Rows are points. The window is the flat piece filled in between its corners: a triangle in 3 columns, a solid with four corners in 4, and so on. A path goes straight from each point to the next, and from the last back to the first. After which points does the path pass through the window?

Window:
[[ 0.63  0.08 -0.05]
 [ 0.12 -0.50 -0.12]
 [-0.14  0.73 -0.19]]
Path:
(1): [-0.35  0.10  0.30]
(2): [ 0.77 -0.58  0.39]
(3): [ 0.87 -0.46 -0.47]
(4): [ 0.15 -0.33 -0.54]
(5): [ 0.07 -0.31  0.18]
(6): [ 0.35 -0.42  0.44]
(7): [ 0.48 -0.44 -0.26]
(8): [-0.28  0.47 -0.74]
(9): [-0.37  0.42 -0.01]
(10): [-0.38  0.49  0.22]
(11): [-0.26  0.58 -0.48]
(12): [-0.22  0.08 -0.55]
Through the window after points: 4

Window (3 x 3):
[[ 0.65  0.33 -0.32]
 [-0.55  0.07 -0.01]
 [-0.54 -0.31  0.20]]
Path:
(1): [-0.46 -0.12 -0.13]
(2): [-0.41  0.25  0.52]
(3): [ 0.61  0.31 -0.10]
(4): [ 0.37  0.02 -0.52]
(5): [-0.04 -0.08 -0.45]
(6): [0.12 0.34 0.16]
(7): [ 0.15  0.43 -0.03]
(8): [-0.12 -0.01 -0.60]
(9): [-1.21 -0.82 -0.03]
(10): [-0.99 -0.30  0.50]
(11): [-0.21  0.32  0.33]
(12): [-0.34 -0.02 -0.33]
Through the window after points: 1, 5, 11

Window, 4 rows:
[[-0.03 -0.84  0.10  0.28]
 [-0.22  0.13 -0.02  0.06]
 [-0.40  0.40  0.52  0.14]
 [ 1.07 -0.47  0.04 -0.33]]
Path:
(1): [-0.29 -0.02  0.65 -0.18]
(2): [-0.11  0.14  0.38  0.30]
(3): [ 0.34 -0.22  0.09  0.54]
(4): [-0.12 -0.47  0.30 -0.26]
(5): [ 0.28 -0.85 -0.04 -0.29]
(6): [ 0.48 -0.70  0.00  0.36]
(7): [-0.32  0.49  0.23  0.87]
(8): [-0.60  0.11  0.37 -0.01]
(9): [ 0.14 -0.66  0.21 -0.09]
(10): [ 0.27 -0.48  0.17  0.46]
(11): [ 0.71 -0.42  0.10  0.41]
(12): [ 0.32 -0.72  0.06 -0.51]
(13): [-1.02 -0.27  0.20  0.16]
(14): [-0.25  0.01  0.03  0.93]
(15): [0.32 0.19 0.26 0.68]
(16): [-0.21 -0.26  0.43 -0.35]
Through the window after points: 3, 11

Window (6 x 6):
[[ 0.70 -0.32 -0.36 -0.61  0.32 -0.13]
 [ 0.23  0.85  0.50  0.65  0.09 -0.15]
 [-0.27  0.23  0.55 -0.04  0.49  0.37]
 [ 0.44  0.47 -0.28 -0.56  0.69 -0.20]
 [-0.83  0.10 -0.68  0.15 -0.65 -0.08]
 [-0.95 -0.41 -0.55  0.40  0.11  0.09]]
Path:
(1): [-0.19  0.02 -0.17 -0.25  0.02 -0.24]
(2): [-0.05 -0.04 -0.60  0.23 -0.12  0.73]
(3): [-0.17  0.01 -0.82  0.19 -0.07  0.52]
(4): [-0.79 -0.12 -0.22 -0.01 -0.16 -0.47]
(5): [-0.56  0.42 -0.01  0.38 -0.34 -0.29]
(6): [-0.32  0.68 -0.31  0.42  0.01  0.31]
(7): [-0.33  0.49 -0.48  0.41  0.15  0.79]
(8): [-0.57  0.09  0.42 -0.13  0.07 -0.56]
(9): [-0.46  0.01  0.55  0.03  0.29 -0.63]
(10): [-0.07  0.56 -0.32  0.25 -0.06  0.75]
(11): [0.21 0.28 0.00 0.01 0.41 0.54]
(12): [-0.81 -0.13  0.50 -0.08  0.62 -0.49]
(13): [ 0.07 -0.17 -0.11 -0.26  0.15 -0.42]
(14): [ 0.18  0.13 -0.44 -0.12  0.39  0.25]
(15): [ 0.06  0.02 -1.01  0.00  0.41  0.64]
(16): [-0.42 -0.43 -0.21 -0.70  0.37 -0.62]
Through the window after points: 1, 3, 9, 13
